Every row gives one point. Each copy is the shape, with its points in the same order, turned, moved and blurred by noise. Say if it was mirrored as well.
(in the rows, 128 means zero)

Shape (7 x 2)
[[ 77  72]
 [164 113]
 [120  96]
 [ 98  95]
 [122 130]
 [155 151]
 [138 136]]
Copy 1 (7 x 2)
[[115 201]
 [ 96 110]
 [111 148]
 [123 173]
 [139 134]
 [135  93]
 [134 115]]
Copy 1 is: only turned
Copy 2 (7 x 2)
[[ 92 199]
 [164 144]
 [128 169]
 [111 174]
 [114 140]
 [144 108]
 [132 124]]
Copy 2 is: mirrored

Shape (10 x 4)
[[157 165 184 169]
 [145 120 116  98]
 [118  79 122  91]
 [115  94  95 169]
 [143 172 122 158]
 [159 109 167 130]
 [136 122 122 152]
 [126 164 137 154]
 [123 121 173  88]
 [173 155 128 152]]
Copy 1 (10 x 4)
[[ 95  88 184 121]
 [106 151  93 135]
 [147 152  70 106]
 [174 127 116 171]
 [ 94 105 138 172]
 [118 137 142 105]
 [133 131 126 149]
 [104  98 132 159]
 [104 116  99  79]
 [ 93 137 154 155]]
Copy 1 is: only turned
Copy 2 (10 x 4)
[[130 187 208 145]
 [106 100 138 118]
 [ 96  91 112 156]
 [141 160  91 130]
 [159 159 176  99]
 [ 89 149 164 150]
 [128 153 139 135]
 [156 153 174 129]
 [113  94 173 170]
 [121 164 172 100]]
Copy 2 is: mirrored

Shape (11 x 6)
[[116 109 107 122  86 154]
 [ 97 159 135 123 131  93]
 [130 101 156 175 132 114]
 [112 110 131 118 110 192]
 [162 157 123 107 122 105]
 [109 112 166 157 136 113]
 [109 180 114 141 131 101]
 [ 75 148  83 111 167 110]
 [146 126 152 180 146 121]
 [157 175 108 123 123  98]
 [149 127 174 193 176  99]]
Copy 1 (11 x 6)
[[141  99  87 134 113 143]
 [128 167 152 107 118 155]
 [119 149 141 157  98  90]
 [185  86 113 137 117 115]
 [123 163 122 130 163 147]
 [127 148 149 132  96 100]
 [134 170 157 130 118 178]
 [120 115 189  96 126 172]
 [124 155 158 174 111  97]
 [121 174 127 147 161 162]
 [119 190 184 168 107  74]]
Copy 1 is: only turned
Copy 2 (11 x 6)
[[128 173 124 143 115 134]
 [120 103 138 117 174 156]
 [149  95  84 159 128 139]
 [120 158 148 174  96 134]
 [152 121 147  84 130 122]
 [127  87  95 155 133 145]
 [153 111 152 116 180 156]
 [129 125 168 124 160 216]
 [173  90  99 154 137 124]
 [167 118 151  82 155 135]
 [183  43  93 150 137 142]]
Copy 2 is: only turned
Copy 3 (11 x 6)
[[156 126 163  93  99 139]
 [110 132 131 151 139  97]
 [179  81 129 119 150 100]
 [158 135 159  55 101 101]
 [100 115 106 107 141 143]
 [156  91 137 124 144  78]
 [119 149 132 145 157 124]
 [137 184 102 153 106 102]
 [172  94 116 110 176 104]
 [101 134 108 123 157 153]
 [173  78  92 120 195  82]]
Copy 3 is: mirrored
Copy 4 (11 x 6)
[[ 85 105 112 118 130 112]
 [109 166 126 159 115 169]
 [146 112 155 108 150 170]
 [106  95  89 130 170 109]
 [135 179 112 112 106 127]
 [136 126 154 134 154 172]
 [111 161 104 138  97 184]
 [117 126  99 193  75 151]
 [158 125 130 102 141 180]
 [130 179 102 107  86 148]
 [190 137 149 109 147 203]]
Copy 4 is: only turned

Shape (15 x 9)
[[135 160 146 118 160 122 173  82  83]
 [137 104 108 102 153 159 114 129 137]
 [109 175 107 106 147 132  47 109  86]
 [135 116 145 148 150 122 106 146 124]
 [112 133 148 124 124 114 135 116  56]
 [167 103 134 102 135  73 104 104 150]
 [102 135 170 121 104 107 126 162 105]
 [105 124 123 125 140 112 107 149 102]
 [196 105 126 100  91 161  98 122 140]
 [116 108 187 123 201 131 154 207 154]
 [140 114 102 137 140 102 114 175 140]
 [175 169  85  90  66  64 115 140 124]
 [151  94 115 106 146 139  72 134 123]
 [152  85 146  95 141 159 111 152  95]
 [ 95 139 138  88 124 156 109 162 166]]
Copy 1 (15 x 9)
[[133 132 153 110 129 128 178 103 204]
 [106 162 124 151 110 135 100 102 126]
 [114 176  71 189 139 108 151 159 177]
 [124 127 107 125 108 164 145 146 124]
 [121 123 140 144 100 116 197 144 164]
 [ 84 115  79 123 143 148 171  83 109]
 [135 104 120 119 111 101 164 175 117]
 [108 115 109 148 103 123 139 154 144]
 [138 160 125 174 138 137 142  79  78]
 [162 115 111  48  64 146  87 148 121]
 [109  94 102 151 114 157 112 136 114]
 [133  59  86 195 182 102 166  99 117]
 [103 163  89 164 103 145 129 110 111]
 [135 158 123 147  67 128 142 107 110]
 [134 147 112 122 133  83  85 148 101]]
Copy 1 is: only turned
Copy 2 (15 x 9)
[[136 130  95 134 140  52 152 109  89]
 [ 78 153 120 115 129 132 142 130 143]
 [130 197  90  82  85 105  85 157  97]
 [131 155 162 140 124 118 110 119 125]
 [140 117 113 126  92  81 101  99  88]
 [123 161 168  80 165 122 122  90  94]
 [158 110 149 134  91 139 120 121  89]
 [116 137 129 129 112 125  91 124 108]
 [115 163 137  71 112 138 169  86 168]
 [103 134 203 208 129 138 159 156  90]
 [126 154 143 148 139 158  99 111 130]
 [187 181  94  80 136 181 117  56 102]
 [ 76 179 139 101 110 133 111 116 136]
 [ 75 145 146 128  88 126 144  99 124]
 [124 134 139 110 109 168 152 181 114]]
Copy 2 is: only turned
Copy 3 (15 x 9)
[[151 114 157 170 124 176 102  87  85]
 [153 123  88 128 155 117 110 132 126]
 [159 173  92 143 115 136 197 102  89]
 [114 133 137 147 136 120 139 155 134]
 [141 111 165 135 101 130 150  85 103]
 [165 144 131 141 107 114  95 190  93]
 [121 127 174  89 135 137 152 134 115]
 [140 141 147 130 137 112 150 119 130]
 [150 107  70  91 100 149 107 171 126]
 [111  92 170 148 228 124 136 169 139]
 [150 153 139 130 144 113 127 160 168]
 [210 176 149  89  77 168 126 163 136]
 [149 124  86 133 130  96 140 158 123]
 [144  70 109 115 140 111 137 138 123]
 [128 153 112  79 192 136 135 143 106]]
Copy 3 is: only turned

Shape (16 x 12)
[[ 97 112  82 144 152 131 169  96 143 139  97 100]
 [141 124 152 109 123 157 149 118 137 109 129  97]
 [126 130 174 127 166 202  79 103 117 132 161 140]
 [102 150 102 174  85  94 156 133 155 142 129  73]
 [ 70 145 172 181  78  79 139 112 162  92 120 122]
 [ 98  76 133 159 120 173 121 126 149 141 152 116]
 [124 130  99  90 140 192 124 125 124  97 132 137]
 [121 130 145 141  73 157  93 136  95 207  86  97]
 [162  95 143 181 167 149 121 160 143  48 135 144]
 [124 144 131 163 100 161 106 101  94 109 153 112]
 [106 127 137 105 177 117  88 144 139 127 151 101]
 [103 167 105 173  89 126 159 133 109 159 156 130]
 [169 117 114  59 134  99 141 114  99 126 117 144]
 [124 156  91  91 143 117 138 144 185 136 125 100]
 [148 158  99 148 145  88 103  75 133 154 156 152]
 [124 102  99 148 104  99 108 113 134 152 129 120]]
Copy 1 (16 x 12)
[[144  64 137  76 145 112 117  99 112 160 136  83]
 [115 140 170 106 118 102 107 107 151 146 139 128]
 [ 79 102 212 155  82 134 104 127 116 104 166 138]
 [137 119 112  45 139 149 153 109 146 121  94  96]
 [130  93 157  75 119 132 162 157 202 124  55 107]
 [114  98 186  87  99 165 149 133 128 159 159 115]
 [132 111 150 133  80 125  68 109 108 158 145 138]
 [139 147 132  95 135 162 110 185 139  83 187  82]
 [166  93 179 160  82 108 185  89 153 151 131 176]
 [100 100 132  97  77 125 127 137 152  99 147 145]
 [105 106 162 161 133 171 113  83 144 131 121 111]
 [125  98 113  53 134 147 130 144 113 101 111 153]
 [107 138 105 164 161  90  97 130 120 175 134 132]
 [137 136 135 116 136 144  94  81 104 154  85  89]
 [ 76  88 107 138 131 111 149 129  80 105  93 111]
 [111 104 108 110 129 150 157 144 122 147 126  89]]
Copy 1 is: only turned
Copy 2 (16 x 12)
[[146 158 143 124  65 134 115  83 117 184 157 152]
 [129 152 118 120 114 124 131  94 145 142  82 157]
 [ 83 153 135  89 159  81 158 116 148 167  85  90]
 [160 156 172 175 106 180 126 139 121 153 141 183]
 [149 189 116 201 109 128 145 165 123 101 147 150]
 [ 99 181 152 137 128 127 112  99 176 164 136 119]
 [143 129 125  67 112 101 113 109 166 156 111 123]
 [158 144 183 157 147 186 155  84 128 156  91  70]
 [ 70 164  45  98 130 154  91 148 143 148 126 140]
 [117 165 164 100 110 144 151 153 137 126  98 120]
 [ 93  88 127 146 139  99 137 115 136 166 130 144]
 [161 172 189 117 149 161 137 135 113 133 150 158]
 [146  91 127  96 113 113  87  72  84 106  92 132]
 [172  93 129 144 125 112 100 109 133 183 118 186]
 [121 135 172 123 123 105 101 151  49 163 120 134]
 [121 139 170 156 108 149  85 117 112 148 131 119]]
Copy 2 is: mirrored
Copy 3 (16 x 12)
[[123 112 137 120 129 123  71 139  93  99 126 148]
 [141 134 140 112 117 169 142 105 128 140 127 165]
 [175 177 156 116 130 144 121 142 186 203 135 147]
 [ 65  86 113  92 103 110 132 135 102 121  89 156]
 [114 116 122  65 104  49 182 132 107 127 122 190]
 [168  96 139 110  94 133 114 177 154 153 122 157]
 [143 148 145 136 119 176 124 139 112 165 178 125]
 [101  99  96  70 177 156 141 167 194 137 114 125]
 [205 162  82 146  79 116 150 127  92 173 111 146]
 [120 135 107  77 101 127 119 119 151 186 144 140]
 [135 117 159 167 153 115 135 120 131 188 113 145]
 [ 74 119 129  79  84 111 131 143 142 133 112  95]
 [121 129 122 169 146 149 144  68 148 103 173 117]
 [ 79 126 158 170 130 149 139 141  95 128 118 159]
 [ 79 160 117 159 112  77  98 114 171 140 137 136]
 [105  90  97 136 120 101 118 139 153 129 135 145]]
Copy 3 is: mirrored

Shape (16 x 12)
[[ 99  82 134 143 150 121  74 133 114 126 139 141]
 [135 167 129 132 113 177 102 150  79 119  87 181]
 [102 117  97 137 113 100 151 152  81 132 166  48]
 [112  96 162 151 179 149 192 126 150 133 115 137]
 [ 94  80 115 151 129 108 140 125  95 173 109 131]
 [109 137 111 117 121 140 114  98 132 101 125 125]
 [105 129 180 104 128 135 134 133 134  65 110  72]
 [143 135 110 153 125 107 141 144 107 140 146 189]
 [164 133 159 183 112 175 134  74 132  95 153 148]
 [104 125 161 123 166 120 123 115 160 170  82 118]
 [134  95 107 183 144 104 153 181 112 122  97 142]
 [107 116 163 129 132  87 162 164 114  95 106 133]
 [122  93 177 157  87 135  83 121 115  92  89 116]
 [ 66 136 125 132 126 164 153 170 128 136 111 141]
 [156  68 116 104  94 112 114 145  77  99 146 192]
 [171 167 134 148  74 146 116 144 128 137 105 112]]
Copy 1 (16 x 12)
[[188 123 137 147 157 138 149 160  98 117 133 161]
 [157 122  68  79 151 139  76 106 115 139 152 142]
 [125 147 195 161  92 160 120  95 129 126  95 208]
 [110 154 127 191 149 135 127 154 171 152 169 118]
 [160  97 119 179 118 160 143 128 144 156 128 184]
 [141 141 131 127 114 143 137 113  93 132 120 112]
 [124 205 135 153 120 147 129 110 121  65 131 115]
 [129 101 132  92 151 144 144 133 147 174 146 162]
 [179 158 153 105 149 160 107 115 153 165 146  64]
 [118 116  92 188 140 154 130 167 146 112 112 116]
 [133 150 109 147 182 142 144 117 152 172 129 196]
 [109 157 116 138 147 154 162 109 153 100 160 169]
 [208 164 107 137 153 159 140  94 136  91 117 121]
 [108 105 111 164 149 109 101  94 115 125 156 148]
 [196 136 119  69 116 110 179 128 140 140 161 188]
 [141 136 110  90 140 141  89  88 161 128  71 121]]
Copy 1 is: only turned
Copy 2 (16 x 12)
[[120 137 133  99 124  70 147  93  96 147 138 145]
 [ 60 160 121 164 100 155 122  77 144 139 128 169]
 [158 160 126  80 164 141 171 179 141 124 181 152]
 [175 134 124 128  95 122 154  91 171 177 126  74]
 [148 108  96  91  98 126 145 105 120 130 176 131]
 [109 134 142 130 164 117 117 108 147 119 126 124]
 [152 168 129 154 168  83 175 116 194 118 103 136]
 [ 83 110 149 133  91 151 151 132 111 157 151 120]
 [ 89 192 148 167 111 111 123 115 129 117 133  50]
 [175 108  98 140 105  98 110 112 144 151  95 130]
 [137 129 159  90  57 142 173 112 148 132 143 141]
 [132 113 133 137 106 110 203 121 179 140 136 141]
 [107 169 106 138 108  70 162  92 138  72 117 135]
 [110 135  94  93 126 150 147  98 176 170 116 135]
 [ 81 119 158 143 129 137 208  73  75 117 161 136]
 [102 173 117 155 103 161 131 150 132  90  96 140]]
Copy 2 is: mirrored
Copy 3 (16 x 12)
[[103 112 123 106 124 128 165  87 117 132 122  78]
 [127 130 189 143 150  85 164 157 156 145 189  99]
 [ 87 147  50 122 101 115  84 129 122 147 165 131]
 [129 124 155  73 142 101 140 104  86 107 124 185]
 [120 113 138  84  75 120 102 116 102 114 143 105]
 [139 105 106 123 156 112 146 143 153 113 134 117]
 [105  93 118 140 175  91 129 110 147 174 100 170]
 [175 156 142  94 127 127 148 139  94 146 172  92]
 [140 109 140 147 189  97 167 175  58 107 127 119]
 [122 135 162  91 106  87 136 103 138 111  73 130]
 [149 130 146 125  77 126 144  96  91 152 176 151]
 [152 114 138 100 131 107 118  93 119 187 138 152]
 [108  65 163 163 124 113 136 127 119 165 119 103]
 [112 118 143  68 114  99 157 147 156 148 169 160]
 [159 107 152 120 159 183 111 114 109 166 189  62]
 [127 155 155 179 123 109 131 189 131 151 130 114]]
Copy 3 is: only turned
Copy 4 (16 x 12)
[[141 123 155 171 114 130 100 115  99 123 153  87]
 [136 124 129 126 192 136  87 139 128  89  57  99]
 [190 120 113 122  75 101 144 113 130  92 142 188]
 [126 104  72 161 155 111 123 130 175 140 171 100]
 [137  85 123 123  90  95 102 136 136 129 135 103]
 [131 107 164 158 148 143 132 145 139 105 126 150]
 [ 94 144 106 186 156 134 122 137 129  52 178 167]
 [169 106 122 111 151 164 142  98 127 134 105  85]
 [123 139  81 207 145 184 155 148 130 149  75 116]
 [103 104 123 141 178 105 103 133 125 166 177 132]
 [140  79 103 131 134 101 126  66 139  97 119  87]
 [114 115  98 124 140 147 110  89 154  79 160 114]
 [ 82 118 104 186 120 142  91 121  81  77 113 109]
 [166  77 109 132 170 115  91 156 149  89 160 118]
 [126 138 151 111 103 176 155 118 124  77  97  53]
 [121 108  94 142 175 123 153 126  80  94  70 157]]
Copy 4 is: only turned
